Each row is a point. Any point is a mix of the corners, with weights that add up to 1. It lies inside the corners' shape when no weight is negative. Is each point inside? If not, which corners have a negative weight?
In the rows, zero is written as 128.

Corners:
(1): [ 86 172]
(2): [148 108]
(3): [181 100]
Points:
[156 117] => inside
[176 103] => inside
[ 99 153] => outside (3)
[102 156] => inside
[115 143] => inside

Corners:
(1): [193 115  77]
(2): [117 126 162]
(3): [ 98 196 165]
(4): [203 155 123]
Points:
[141 132 144] => inside
[145 154 125] => inside
[158 136 105] => outside (4)
[122 133 143] => outside (4)

Corners:
(1): [203 177  87 100 129  38]
(2): [ 79 111  96 157 119 117]
(3): [114  77 108 193 106 165]
(4): [128 142 134 173 137 154]
(5): [146 161 102  31 108  88]
(6): [121 107  97 175 170 161]
(7): [ 93  72 145 159 129 117]
Points:
[118 111 103 142 107 106] => outside (4, 6)
[113 106 117 165 125 138] => inside
[136 127 122 129 130 125] => outside (2)
[115 112 101 110 135 129] => outside (1, 4)

Corners:
(1): [ 99 155  89  85 144 101 140 111]
(2): [140  50 131 147 177 206 164  59]
(3): [ 54 163  97 182 152  88 135 161]
(4): [140 145 165  92 191 125 114 163]
(5): [118 195 137 118 117 148 103  98]
(6): [ 72 137 146 117 158 166 102 127]
(7): [ 71 150  80 152  89 154 155 138]
(8): [134  67 131 129  68 169 161  78]
(9): [161  81  66 104  51 117 118 127]
Points:
[ 84 138 102 138 113 154 139 129] => inside
[134 107 133 109 127 162 152  95] => outside (3, 6, 9)
[ 92  98 116 161 169 160 175 111] => outside (5, 6, 9)
[106 139 128 130 154 127 128 141] => inside
[144  92  86 102  57 152 128  91] => outside (3, 4)
[110 163 123 132 127 146 113 119] => outside (1, 8)
[104 159 160 112 169 152 112 109] => outside (7, 9)
[105 151 103 103 106 126 128 130] => outside (2, 3)

Corners:
(1): [ 97  98 139 156 137 123 186 111  92]
(2): [210 129 137 153  70 249 108 116 141]
(3): [183 100  59 130 138 120  86 140 142]
(4): [ 89 209 147 120 142 111 149 106 136]
(5): [105 101 152  96 104 113 141 113 195]
(6): [175 111 124 161 116 107 112 126  99]
(7): [168  78 112 181  98 105  97 187 123]
(8): [ 96 108 130 145 205 101 132 107  78]
(9): [148 109 135  18 114 133 115 156 142]
(10): [108 148 123 113  87 121 109 132 104]
Points:
[135  71 136 141 111  95 125 164 109] => outside (2, 3, 4)
[144 113 130 127 129 134 125 124 133] => outside (10)
[164 129 122 130 110 166 115 125 134] => inside
[141 129 135 100 101 150 126 121 149] => outside (7, 8)

Corners:
(1): [140 101 115  98 119 135 140 147 176 137 123 167]
(2): [204 144 157  98 120 104 105  92 143 143  95  80]
(3): [173 126 140 147 131 150  92 105 148 135 109 164]
(4): [111 158  94  97 170 163 133 143 124  97  95 152]
(5): [154 157 127 124 171 170 145 113 155 192 243 174]
(6): [123 111 180 135 119  96 104  90 122 109 135 148]
(7): [103 109 134  98 126 146 108 167 125 226 120 127]
(8): [109 138 199 249 203  81 110 163 155  86 130 142]
(9): [163 123  80 113 234 149  93  50 152  94 123 115]
(10): [131 108  80 139 107 116 138 103 115 145 126  79]
(11): [109 128  99  92 129 198 103 154 172 112 133 120]
(12): [ 83 118 108  97 122 107  68 149 114 101 130 174]
(13): [ 92 140 105  95 113 131  78 116 157 140  97 132]
Points:
[133 126 115 105 128 142 105 116 144 145 124 137] => outside (8)
[160 133 102 103 147 150 119 107 146 132 138 132] => outside (6, 7, 8, 13)
[132 124 126 118 147 139 106 127 143 147 124 132] => inside
[120 124 132 133 123 126 104 139 145 102 105 134] => outside (5, 7, 9)
[133 132 128 114 143 143 116 128 141 158 143 136] => inside
[127 133 131 128 152 129 101 125 152 108 130 154] => outside (7, 10)
[151 120 113 124 168 135 106  99 146  87 104 119] => outside (5, 7, 13)

Corners:
(1): [130  80 158 176 140  89 175 106 132 108 135 164 171 139]
(2): [161  90 157 139 114  56 130  37 175 193 185  77 141 128]
(3): [ 41 106  89 168 246  89  96 165 108 114  61  99 108  88]
(4): [115  89 126 118 161 161 135 108 134  83  84  68 110  95]
(5): [124 140 213 116 121 164 114  68  83 162  80 136 104 134]
(6): [ 65 145 116  69 168 141  87 158 154 203  95  88 110 153]
(7): [103 146 115  62 143  83 143  57 122 111  80 151  95 158]
(8): [121  91  92 175 150  81 108 154 169 116  94 108 162 149]
(9): [133 134 201 145 103  86 128 150 147 158 163 114  94 145]
(10): [157 149 151 113  80 128  50 145  95  31 166 163  81  77]
(11): [129 135 110  89 222 154 140  62 135 150  60  76 151 108]
(12): [153  97 200 116 149 129 120  86 167  59 158 157  71 127]
(13): [180  79 100 102  88  91 115 139 153 112 159 144 115 190]
(14): [111 180 102 159 133 107  84  51  75 190 142  97 102 104]
(15): [130 160  84 106 121 110 127 147 162 178 114 139 108  97]
Points:
[ 97 113 124 139 179 104 107 128 128 116 104 114 107 108] => inside
[106 139 121 114 159 125 113  96 125 155  94  86 116 109] => outside (1, 12, 13)
[112  92 145 138 164 105 138 112 143 126  97 117 135 146] => outside (10, 14, 15)
[128 126 134 149 150 110 119 105 138 143 117 107 128 106] => outside (6, 7, 13)
[132 120 143 129 148 108 121  77 123 122 119 116 115 125] => outside (6, 15)
[132 125 123 131 134 110 107 128 143 128 138 119 115 110] => outside (5, 7)
[129 127 135 137 149 102 105  66 104 110 117 136 115 122] => outside (4, 6, 9, 15)
[124 114 121 133 139 106 111 125 143 134 110 118 127 139] => inside
[114 132 109 104 157 138 106 114 124 117  90 115 100 113] => outside (1, 2, 9)

Corners:
(1): [130 129 138 137 182 131 119 122 143  94 116 154 132 130 116  97 121 127
 119 132]
(2): [141 109 109 133 148 136 129 129 133 147 110 162  93 136 159  95 104 160
 127 140]
(3): [145 187 131 120 129  89 151 145 143 142  98 141 104 115 130 117 126 162
  93 106]
(4): [ 77 116 138 137 127 137 132 122 127 137 149 119 136 155  58 105 122 118
 157 145]
(5): [120 115 137 140 148 112 146 159 134 118 129 141 149  98 146 135 106 128
 127 113]
(6): [129 113 138 118 112 120 133 103 110 147  98 111 127 140 136 122 142 128
 141 133]
(7): [125 104 136 139 129 124 102 115 153  88 128 141 151 132 155 131 108 112
 128 115]
(8): [ 98 132 131 157 125 136 114  65 132 147 118 115 123 136 159 116 117 112
 134 159]
(9): [121 125 156 133 108 138 126 106 120 139 142 131 143 124 127 136 150 126
  88 158]
(10): [155 223 144 131 105  88 249 152 157 122 117 188 159 110 116 141 142 114
 132  94]
(11): [123 118 135 186 131 131 123 125 171 105  79 164 160 127 139 146  99 119
 137 125]
(12): [ 96 111 129 135 148 130 132 124 127 131 127 134 115 174 157 109 129 124
 121 137]
(13): [133 115 136 100 133 118 108 124 121 165 106 119  11 138 166 113 126 153
 131 157]
(14): [119 150 120 145 139 148 147 125 122 153 130 114 132 152 131 134 120 111
 135 148]
(15): [100 114  84 123 128 128 112 135 141 120 135 140 122 143 142 127 158 120
 138 118]
(16): [106 107 130 139 106 122 119 133 130 121 147 128 153 128 143 145 133 138
 147 167]
(17): [142 114 136 167 150 105 126 122 138 126 121 124 135 132 112 130 108 117
 122 138]
(18): [125 146 152 108 157 141  95  55 199 159 109 111  74 190 129  18 178 150
 129 132]
(19): [103 117 117 118 128 133 126 125 143 138 124 131 128 133 120  87 134 116
 109 171]
(20): [125 149  95 160 136 119 225 169 147  48 136 149 175  99 134 161 132 108
  80  90]
(21): [116 128 125 155 119 131 136 150 123 130 121 133 134 124 133  94 122 128
 141 141]
Points:
[122 126 131 131 135 126 126 115 133 138 116 129 101 136 143 115 126 131
 128 143] => inside
[120 137 128 134 132 126 143 127 129 138 126 129 125 132 132 117 130 128
 121 139] => outside (7, 11)
[119 121 136 142 131 126 135 121 140 122 123 139 135 132 131 119 125 125
 128 142] => outside (3, 14, 15)
[112 137 123 143 122 128 143 131 148 122 132 141 150 125 125 117 125 126
 127 132] => outside (1, 6, 12, 13, 17)
[116 117 126 134 142 129 122 124 139 129 119 130 116 144 131 104 129 128
 121 137] => outside (8, 10, 16)

Corners:
(1): [166 179 139 148 166 126 154 110 203  92 115 112  70 156  86 107 140 222
 114  77]
(2): [ 75  84 141 109 140  81 107 152 116 156 137 105 168  54 177 178 149  86
 188 154]
(3): [ 91 120 125 122 120  59 127 133  93 128 182 115 119  86 114  86 122 110
 133 213]
(4): [116 104  84 121 145 107 172  86  56 137 129 151 160 111 195 159 161 121
 198  96]
(5): [ 95 140  96 187 112 138  72 105 117 102 120 128 162 111 180 161 120  96
 140 137]
(6): [138 176 182 178 141 125 165 116 178 135 173 105 102 180 129 100 143 129
 109  81]
(7): [168 132 151 179 150 150 199 104 127  74 122 132 117 178  52 128 107 166
 134 122]
(8): [156 151 131  98 125 104 155  60 188  97  92  62 156 194 147 221  86 146
 171  78]
(9): [138 108 167 169 173 136 137  68 163 135 121 136  71 158 116 147  99 117
 104 129]
(10): [167 171 160 143 179 145 155  92 195  92  99 173  51 159  61  90 105 149
 196  85]
(11): [ 76  80 114  91 129 160 165 180 130  83 169 118  80  63 109 122 139  70
 121 156]
(12): [152  75  97 160  95  98 122 101 107 131 144 173 138  99 129 149 123 108
 126 132]
(13): [154 104  97 162 152  90  86 170  63 102  92 125 114 136 192 156 175 106
 138 156]
(14): [102  45  73 122 147 134 110 163 140 178 210  86  90  54  64  61 169  59
 149 146]
(15): [142 151 161 138 103 109 121 154 121 159  67  73  65 166 178 166 100 166
 236 126]
(16): [ 83 112 149 106  81 109 104 138  63 162  99 142 155  48 125 135 175  74
 122 138]
(17): [ 42 104 106 134 141  70 117 191 116 151 132 154 153 146  85 132 120  76
 133 133]
(18): [116 128 173 161 127 152 180  80 208 107  96 151  85 202 147  55 119 183
 156  97]
(19): [148 205 152 143 178  99 167 144 208 128  56  97  97  81 154 140  96 123
 163 116]
(20): [114 106 103  91 174 121 113 134  85  86 115 159 154 119 194 145  69 133
 133 113]
(21): [152 205 128 168 160 189 154 130 189 122 138 172 106 158 104 109 155 128
 154 160]
Points:
[128 133 129 146 139 125 134 132 128 117 131 131 114 131 107 132 117 105
 136 138] => outside (1, 2, 4, 18)
[116 110 131 132 135 109 132 121 124 122 128 121 124 130 137 143 127 122
 146 119] => outside (19, 21)
[130 125 142 138 133 115 119 126 152 139 114 132  93 150 120 119 124 145
 166 132] => outside (4, 5, 6, 7, 11, 19)
[114 136 138 152 140 122 153 137 123 124 125 139 131 118 134 152 122 117
 129 121] => outside (3, 8, 10, 13, 14, 18)
[128 133 129 135 143 115 139 121 145 123 120 119 115 126 129 136 124 124
 157 123] => inside
[127 131 133 142 141 121 140 117 135 113 115 137 116 133 138 137 120 127
 148 123] => outside (14)
[130 135 129 143 144 115 132 120 134 125 117 132 120 133 138 132 127 129
 156 125] => outside (11)
[105 110 126 125 135 123 142 138 131 117 142 123 110 104 128 122 133 107
 145 142] => inside

Corners:
(1): [150  91 123  99  98 118 154 168 204 132 108 214 105  61 105 162 119  61
 121 138]
(2): [138 125  96 136 154 173 189 127 102 150 165 164 152 107  90 217 192 115
 141 167]
(3): [181 126  90  89  89 129 163 123 136 120 147 154 172  78  88 134 151 111
 167  95]
(4): [ 55 176 173 167 143  85  87 113 105  83  60 147 146 132 164 109 152 193
  94 154]
(5): [141 177 144 126 130  90 128 107 158 166  94  71 184 161 162 139  98 129
 129 136]
(6): [182 112 129 143 101 159 200 131 175 113 193 160 165  85 134 165 124  88
 183 141]
(7): [152 118 157 141  80 124 149 185 139 112 134 162  59 141  70 139 122 106
 159 140]
(8): [125 175 124 129  98 108 114 192 112 104 102 153  99 106 128 100 172  53
 191 132]
(9): [156 168 115  95 142 121 193 193 129 139 129 159 144 100 103 130 127 100
 212  97]
(10): [148 154 177 125 166  86 161  97 124 139 112 109 156 161 168  63 153 151
 101 162]
(11): [ 78 159  91 130 130 145 180 137 116 127 166 109 148  89  77 131 123  50
 180 120]
(12): [ 72 123 152 192 185  91  99 113  41 164 164 181 151 133 116 168 129 155
 104 117]
(13): [158 126 111 167 113 143 173 145 139 126 124 110 111  51 102 151 131  84
 167  91]
(14): [ 90 146 124 210 197  95  69 153  67 147 130 156 112 167 168  67 134 211
  90 191]
(15): [ 85  96 174 153 171 121 115 155  21 101 167 131 174 119 134 154 127 165
  74 164]
(16): [183 163  95  98 177 155 133 123 126 105 164 137 122  93 106 173 132 120
 191  66]
(17): [ 82 113 136 186 151 153 124  94  89 123  54 152 169 228 135  37 131 148
 103 151]
(18): [170 182  93 171 171  43 123 117 174 102 101  80 178 200 131  76 128 108
 119 148]
(19): [164 162 117 107 116  92 187 117 111  95 116 125 116 138 198  98 106 133
 157 148]
(20): [121 112 118 128 115 137 170 175 129 112 187 149  98  77 157 185 168 146
 122  88]
(21): [ 62  63 159 133 153 104 108 124  80 126 155 140 163 102 121 181 131 147
 146 155]
Points:
[112 124 132 142 145 133 141 133  89 128 150 143 146 112 124 157 129 142
 145 124] => outside (1, 8, 10, 18)
[120 149 140 160 170 105 109 126 114 145  92 147 139 159 114 123 144 139
 127 142] => outside (3, 6, 11, 15, 19, 20)
[112 140 130 149 157 114 132 141 106 132 127 138 141 121 128 131 141 129
 133 129] => outside (3, 6, 7, 19)
[114 126 146 151 145 128 140 144  89 132 147 137 124 123 130 131 125 127
 147 124] => outside (1, 2, 3, 4, 18)
[139 130 120 116 126 125 170 139 130 139 163 154 126 104 123 160 126 116
 154 134] => outside (4, 8, 13, 15, 17, 18)
[128 137 124 128 140 114 149 134 117 111 135 141 147 120 138 122 144 130
 136 137] => outside (5, 7, 12, 13)
[124 135 121 147 141 109 133 144 113 126 129 151 120 133 123 108 134 119
 142 122] => outside (2, 4, 5, 6, 15)

Corners:
(1): [164  84 161 183 129 102 176 114 166 111 148 106 139 157 138 120 176 142
  84 132]
(2): [ 93 159 125  81 177 184 134 163 124 166 144 114 173  75 137 137 167 117
 133 146]
(3): [113 112 101 136 125 111 158 169 133 184 154 167 156 108  88 102 154 101
 173 190]
(4): [173 115  77 105 117 102  96 165 170 177 107 191  75 163  88 124 139 144
  86 124]
(5): [109 153 124 121 111 153 116 160 125 166 140 115 107 153 106  95  89  93
  96 100]
(6): [158  57 103 150 138 138 168 104 142 136  91 148 120 165 122 147 163 116
  96 143]
(7): [ 97 105 127 138 111 102 149 140 106  87  86 111  98 137  84 113 129 114
  92  74]
(8): [122 132 127 152 193 178  79 185  92 137 150  89 139 141 144 101 105 133
 104 116]
(9): [117 167 117 135 159  91 159  94  87  85 128 140 192  98 126 155 153 166
  71 126]
(10): [ 83 179  96 130 173 150 150 133 127  86 172 105 155 104 128  85 106 157
 137 128]
(11): [110 140 118 132 116  90 125 130  90 163 138 159 133  97 148 161 128 149
 159 131]
(12): [152 142 109  60 190 102 149 168 128  98 165 199  91  94  94 197 136 159
 127 204]
(13): [192 160  91 133  96 149  46 145 136 186 108 186 149  75 137 116 150 137
 160 117]
(14): [135 123  85 129  83 135 137 208  94 209 117 122  87  69 119  84 125 134
 176 196]
(15): [115 180 157 112 202 182 103 123  74 161  92 118 164 124  86 108  90 143
  92  79]
(16): [178  73 109 139 119 124 151 199 198  86 117  75 156 175  93 169 152  79
 184 144]
(17): [144 119 158 113 202 153 153 158  90 159 138  72 143 104 117  96  99 121
 110 115]
(18): [108 106 114  61 145  90  71 130  84 172 163 215  73 143 117 135 117 182
  93 177]
(19): [190  68 126 190  82  95  45 148 179 171  74 208  80 120 165 118  73 122
 105 146]
(20): [126  98 109 180 170 123  91 101 134 133 148  93 175 101 153 158 153 113
 136 148]
(21): [163  97 100 152 174 141 116  89 191  78  85 165 132 185 165 167 151  73
 152 198]
Points:
[134 111 115 120 144 124 120 142 123 144 131 147 123 134 117 132 133 134
 119 147] => inside
[134  95 101 130 121 123 107 155 139 149 118 164 113 122 129 145 140 101
 155 175] => outside (1, 4, 9, 10, 15, 17)
[114 135 110 145 147 128 155 137 121 112 126 107 139 141 102 123 132 123
 116 119] => outside (2, 13, 17, 18, 19)
[132 132 111 123 139 121 118 149 108 147 124 148 124 112 110 127 117 139
 121 133] => outside (1, 2, 21)

Corners:
(1): [158 116 119 141 131 117 127 100 162  88  88 135 106  82 157 146 162 117
 121  83]
(2): [178 117 100 109 139 153 165 102 155 107  97 132  91 132 110 119  94 170
 110  41]
(3): [162 151 144 123 112 161 115 104  99 134 168 118 119  94 121 146 126 116
 181 101]
(4): [ 91 133  81  30 116 147 129 155 136 123  95 137 138 135 184  22  27  91
  83 107]
(5): [187 158 138 142 101 175 122 116 102   7  97 151  99 146 101 139 132 238
 120  70]
(6): [ 37 189  71  74 120 118 138 118 139 131 126 128 118 125 134 126 128 101
  97 144]
(7): [121 147 148 135 136 133 137 134 148 114  95 150 118 126 128 132  76 120
 126 126]
(8): [148  93  96 124 154  42 128 152 164 143  75 135 127 142 167 167 164 136
 128 137]
(9): [159 146 146 141 171 148 109 119 114 148 113 113 139 125 130 146 140 117
 122 140]
(10): [ 10  99 143 150 151 123 112 123 110 148 121 110 119 118 125 128 170  95
 109 122]
(11): [191 183 176 155 108 133 167 122 153 132  79 122 159 114 121 126  77 141
 204 122]
(12): [139 116 176 105  90 135 140 123 160 130 125 108 116 112 122 113 123 119
 111 112]
(13): [176 113 119  23 162 174 140  97 130 159 145 169 143 121  93  87 118 108
 131 163]
(14): [ 97 107  78 137 145 129 132 172 168 154 101 130 117 133 122 150 171 140
 125 129]
(15): [123 114 143 167 107 156 112  99 134 169 156 148 112 106 100 101 172 144
 120  98]
(16): [144 111  69 151 105 103 127 103 146  70 103 110 104 139 194 155 141 147
 142 134]
(17): [137 101 144 130 122  89 129 113 164 140 172 155 175 125 152 144 160 127
 125 136]
(18): [ 90 128  99 144 118 127 109 126 140 165 120 113 137  84 112 125  72 152
 104 151]
(19): [156  92 147 140 182  99 161 140 121 150 123 118 121 122 171 139 158 164
 146 146]
(20): [152 107 128 137 155 102 140 138 163 110 108 132 117 143 117 104 158 118
 144 124]
(21): [166 164 156 125 104 164 180 102  42 131 164 135 137 125 122 104 146 123
 173 149]
Points:
[143 116 117 157 139 124 127 130 143 121  96 125 110 121 138 138 129 153
 136  97] => outside (6, 12, 13, 17, 21)
[135 124 119 129 121 125 137 118 137 115 117 130 122 123 138 128 132 138
 136 120] => outside (9)
[131 132 128 143 146 135 128 128 138 143 113 136 117 124 108 134 134 145
 137 118] => outside (1, 4, 12, 16, 17, 21)
[131 143 121 118 123 159 129 108 126 111 120 142 121 117 129 119 125 124
 130  99] => outside (8, 12, 18, 19, 20)
[129 118 123 122 138 129 134 128 133 133 125 132 121 127 130 124 136 136
 124 127] => outside (1, 11)
